Each point is reached from the start by the listed moves, each made 0, 1 or 2 times, or once backwards (-1), plus a little noise. Is the number of moves made odd or even? Then give how often each move was made.

Moves:
(1): +0.32 +0.14 +0.31
(2): -0.18 +0.35 -0.37
Start: -0.03 +0.20 +0.18
Points:
-0.55 +0.40 -0.51 => even (-1, 1)
-0.37 +0.07 -0.14 => odd (-1, 0)
+0.43 +0.83 +0.44 => odd (2, 1)
+0.11 +0.67 +0.11 => even (1, 1)

Moves:
(1): +0.11 -0.04 +0.07 -0.18 +0.21 -0.12 +0.03 +0.26 +0.08 -0.15 -0.06
(2): +0.18 +0.39 +0.11 +0.04 -0.07 +0.05 -0.12 +0.04 +0.42 -0.07 +0.06
(3): +0.01 -0.04 +0.34 -0.10 +0.20 +0.12 -0.04 -0.12 +0.05 -0.09 +0.08
(4): -0.05 -0.33 +0.14 +0.15 +0.29 +0.22 +0.10 +0.33 +0.21 +0.26 -0.18
(5): -0.32 +0.29 -0.10 -0.01 +0.28 -0.40 -0.31 +0.13 -0.11 -0.03 +0.20
(6): +0.02 -0.07 -0.14 -0.04 +0.04 +0.18 -0.14 +0.01 -0.12 -0.04 -0.02
(7): -0.20 +0.06 -0.10 +0.00 +0.12 +0.13 +0.33 +0.06 -0.02 +0.02 -0.14
(8): -0.29 -0.01 +0.25 -0.14 -0.21 +0.09 -0.13 +0.48 +0.10 -0.20 -0.14
(9): +0.00 -0.30 -0.11 -0.07 -0.02 -0.08 +0.09 -0.28 +0.32 -0.16 +0.12
(10): +0.13 -0.01 +0.04 -0.23 +0.00 +0.06 -0.14 -0.05 -0.08 +0.27 +0.12
(11): -0.06 -0.05 +0.02 +0.05 -0.02 +0.07 +0.12 +0.15 +0.00 -0.15 +0.20
Start: +0.24 +0.09 -0.02 +0.15 +0.02 -0.06 -0.10 +0.08 -0.18 +0.02 -0.08
Points:
-0.87 +0.16 +0.17 -1.32 +0.50 -0.70 -1.09 +0.63 -0.66 -0.35 +0.20 => even (1, -1, 1, -1, 2, 1, 1, 2, 1, 2, -1)
+0.23 -0.24 +1.07 -0.43 +1.71 -0.13 -0.07 +0.80 +1.10 +0.29 -0.18 => odd (2, 1, 2, 2, 1, -1, 1, 0, 1, 1, -1)
+0.49 +1.25 +0.63 -0.11 -1.04 +0.75 +0.06 +0.47 +0.18 +0.06 +0.32 => odd (-1, 2, 0, -1, -1, -1, 1, 1, -1, 2, 2)
+0.37 -0.34 +1.45 -0.08 +0.63 +0.68 -0.74 +0.94 +0.80 +0.29 -0.17 => even (0, 1, 2, 2, 0, 0, -1, 1, 0, 1, 0)
